Every row gives one point. To make a cloud, some directions were put in groups of two or more. Within a group, all points are equally far from the middle, so they leave a hole (a ring in 2 directions, a hollow ball in 3). The other directions are filled evenly. Then the cloud was stretched, turned, moved and blurred a little. Count the holes, and give their numbers of directions, smallest first.
In the rows, zero is written as 128.

Cloud (21 x 3):
[[123  77 101]
 [123 154 121]
 [ 99 154 168]
 [154  75 129]
 [ 90 138 119]
 [ 94 104 111]
 [ 76 117 156]
 [140  99  98]
 [136  72 121]
 [115 149 193]
 [148  77 159]
 [ 90 148 137]
 [169 148  91]
 [125 104 163]
 [177 142 128]
 [164 164  96]
 [114 130 138]
 [ 84 111 185]
 [132  65 140]
 [139 126 155]
 [116 149 186]]
Holes: 0

Cloud (31 x 4):
[[169 138 114 112]
 [163 112 157 118]
 [ 76  79 118 121]
 [106 154 106 105]
 [ 94 100 129 140]
 [143 104 121 162]
 [129 114 144 114]
 [ 94 119 107  94]
 [ 82 108  89 140]
 [119 110  50 137]
 [ 73  91  66 146]
 [109 158 115 174]
 [126  81 122  81]
 [160  96 137 104]
 [141 146  91 104]
 [137 101 112 204]
 [138  94 122 197]
 [157 156  90 170]
 [145 153 101 157]
 [111  85 144 175]
 [ 75  81  81 151]
 [121 120 119 160]
 [135  70 120 130]
 [ 96 137  86 127]
 [ 63 110  96 131]
 [109  87  93 106]
 [103 104 128 156]
 [139  84 101 174]
 [127  74 127 101]
 [149 134  98  89]
 [104  96 108 166]]
Holes: 0

Cloud (56 x 6):
[[ 71 143 141 125  73 139]
 [ 90 100  88  89 109  83]
 [157 147 150 119 149 153]
 [ 95 199 145 114 147 111]
 [ 90 143 124  52  87 147]
 [ 92 139 128 132 156 177]
 [116 170  92 119  83 143]
 [ 86 142  89 120 145 151]
 [ 92 104 101 141 145 158]
 [123 127 106 105 166 123]
 [ 61 170 124 116 173 117]
 [ 95 135 133  83 128  91]
 [147 134  88 154  69 108]
 [ 83 150  91 134 137 185]
 [125 101  96 177 154 134]
 [139 193 110 140  95 133]
 [112  89 161 118 113 112]
 [183 172 108  92  70  99]
 [103 193 190 144 173 158]
 [111 154 133 129 151 182]
 [ 75 143 107  69 132 135]
 [122 172 131  63 171 111]
 [131  81 124  96 131 149]
 [138 109 104 125  92 103]
 [ 78 175 140 104  76 128]
 [120 181 135  75 128 109]
 [108 162 166  42 134 129]
 [126 151 140 151 136 117]
 [ 58 167 117 126 107 181]
 [107 171 100  96 155 156]
 [120 116  88 157 125 107]
 [132 148 151 103 165 114]
 [ 84 187 120 109 178 111]
 [ 74  82 121 112 107 106]
 [116 121 105 101 142 149]
 [160 130 127 119 152  65]
 [145 118  59 107  75 102]
 [109 133 111  46 115  91]
 [ 96 172 123 100 118  71]
 [102 181 116 110 190 147]
 [105 168 100 145 126 150]
 [128 161 135 101 119 129]
 [148 139 156 124 116 144]
 [102 143 124 133 180 166]
 [106 137 109 122 100 101]
 [104 122 127  98  90  88]
 [163 107 141 131 110 139]
 [126 129 103 153 104 147]
 [ 97 100 152  86 132 141]
 [ 89 114  74 100 128 102]
 [124 119 129  65 149  95]
 [ 48 159 146 114 160 179]
 [100  96 120 152 131 138]
 [113 149 106  65  75 119]
 [ 90 139 122  80  84 136]
 [100 155 137 167 123 160]]
Holes: 0
